Every row gives one point. Each copy is the shape, with its points in the same order, stretched, turned, moved and blurred by noise. Some copies are also mirrored. Which?

Shape (6 x 3):
[[ 0.32  0.17 -0.19]
 [-0.24  0.18 -0.04]
 [ 0.02  0.15  0.09]
 [ 0.26 -0.26  0.30]
 [-0.21  0.26  0.12]
 [-0.26 -0.47 -0.11]]
Copy 1 (6 x 3):
[[ 0.00  0.06 -0.52]
 [-0.40  0.14  0.16]
 [-0.02  0.32  0.02]
 [ 0.68  0.10  0.14]
 [-0.35  0.44  0.23]
 [ 0.20 -0.64  0.47]]
Copy 1 is: only turned
Copy 2 (6 x 3):
[[ 0.26 -0.37  0.08]
 [-0.36 -0.14 -0.16]
 [-0.09 -0.16  0.20]
 [ 0.32  0.24  0.49]
 [-0.46 -0.25  0.07]
 [ 0.07  0.73 -0.49]]
Copy 2 is: mirrored
Copy 3 (6 x 3):
[[-0.11  0.34  0.33]
 [ 0.05 -0.17 -0.19]
 [-0.17 -0.11  0.06]
 [-0.47  0.13  0.04]
 [-0.09 -0.32 -0.03]
 [ 0.02  0.23 -0.63]]
Copy 3 is: mirrored
Copy 4 (6 x 3):
[[ 0.51 -0.09 -0.21]
 [-0.17  0.20 -0.09]
 [-0.06 -0.07 -0.14]
 [-0.04 -0.50  0.26]
 [-0.35  0.10 -0.18]
 [-0.18 -0.07  0.71]]
Copy 4 is: mirrored
